Rows are points. Two turns around zero, p and q, are shown by what they do to some points. Where does a point land after both, in the order given? Backwards means that the second turn is done in reverse. Each puzzle has new turns, and all numbers are rounded.
(in the rows, 128 means zero)

Turn p:
[137 151 135] -> [128 129 154]
[ 99  86 182] -> [ 94 185  94]
[145 102 134] -> [102 119 112]
[131 173  62] -> [187  80 153]
Turn q:
[190 132 122] -> [ 99 168  90]
[106  77 172] -> [193 109 107]
[126 132  91] -> [ 96 109 130]
[ 90 171 127] -> [124 126 185]
Where do these land?
q, then p: [142 174 160] -> [131 149 182]
q, then p: [160  60  86] -> [172  84  68]
q, then p: [154  93  82] -> [168 116  80]
q, then p: [102 148 124] -> [105 152 128]
p, then q backwards: [124 135 164] -> [144 161 130]
q, then p: [ 87 157 151] -> [ 82 150 150]

Turn p:
[117  83 113 119] -> [ 91 101 127 109]
[ 91 113 101 112] -> [ 85 141 140 108]
[120  98 144 160] -> [108  99 124 159]
[123 187 122 143] -> [151 181 122 148]
[137 112 121 105] -> [126 115 130 101]
[163 174 180 115] -> [203 131 150 141]
[146 129 115 142] -> [133 127 102 129]
Turn q:
[113 119  71 111] -> [150  82 150 155]
[154 119 152 140] -> [137 157 122 105]
[152 165 167 146] -> [110 149  83  97]
[ 97  94 154 150] -> [118 173 146 157]
[122 114 142 104] -> [113 131 154 118]
[130 157  83 117] -> [139  77 113 135]
Where do these land?
q, then p backwards: [128 146 122 122] -> [136 111 124 132]
p, then q: [142 111 156 109] -> [137 152 153 109]
q, then p: [167 140 111 151] -> [140 125  97  91]
q, then p: [155 135 131 107] -> [131 117 145  99]
p, then q: [163 115  92 126] -> [146  87 153 131]
p, then q: [ 31 125 140 129] -> [ 53 172 100 163]
p, then q: [111 124 145 152] -> [131 152 114 148]

Turn p:
[133 121 122 175 127 178 163 116] -> [118 138 173 172 139 159 108 104]
[110 103 149  81  77  74  80 149] -> [156  94  54 114 141  95 181 141]
[168 147 166 147 136 108  38 132] -> [ 92 178 112 108 132  61 184 112]
[132 158  53 170 141 143 116  67] -> [ 89 142 153  87 106 181 115  57]
[160  80 112 112 122 113 199 110] -> [185 116 168 117 157 180 131 156]
[ 77 165 131 141 146 134 125  86] -> [122 110 139 126  73 113 101  85]
[ 89  97 126 125 161 143 179 163] -> [136 108 139 170  99 159 102 181]
[167 126 124  57 118 158 127 147] -> [111  99 127  99 190 112 112 169]
[116 157 169 145 123 100 126 183] -> [146 168  85 159 115  91 116 146]
Turn q:
[108 167  82 135 151 181 110 104] -> [182 123 120 167 119 187 128 112]
[168 148 145 122 156  97  77 133] -> [114 155 150 114 150 152 178 167]
[137 126  69  86 142 109 151 133] -> [ 82 125 120 189 138 145 119 120]
[132 142 151 168  87  72 135 204] -> [126 122 152 132 135  30 177 144]
[138  69 103 160 127  82 116 118] -> [101 178 111 139  92 101 112 169]
[159  99 112 121 122 161  96 136] -> [116 109 143 126  84 157 131 156]
[122 187 132 153 171 201 195 151] -> [203  64 153 156 186 138  86 121]
[ 75 108 208  96 109  93  97 101] -> [106 177 132  42 128 115 141  71]
[116 139 175  98 104 121 146  55] -> [117 131  71  67 156 145 120  91]
[125  95 105 141 110 164 155 143] -> [133  95 128 145  92 114  90 130]
Where do these land?
p, then q backwards: [152 144  64 154 174 139 167  95] -> [113  83 153  87 182 163  89 114]
q, then p: [ 64 173 119 188 147 163 132 141] -> [138 195 175  91 173 113 157 111]
q, then p: [164 152 160 125  87 123 137  97] -> [127  96 127 104 128 174 119 172]
p, then q backwards: [164 129 181 112 108 114  95 191] -> [150 153 126 178 123  51 151 123]
q, then p: [127  89 122 126 128 107 106  89] -> [109 113  89 120 133 125  92 105]
q, then p: [ 89  65 130 116 187 129 159 133] -> [ 90 131 105 122 102  55 153  90]
p, then q: [147 157 124  94  87 102 172 190] -> [124 134 170 186 124 171 163 175]
p, then q backwards: [182 113  92 154 109  97 111  77] -> [ 98 169 178  94 137 123  77 111]
p, then q: [ 76 133 132  84 157 121  99  79] -> [ 62 133 105 103  86 101 118 103]
q, then p: [114 125 156 126  96 184 102 190] -> [190 100 149 144 171 102 169 137]
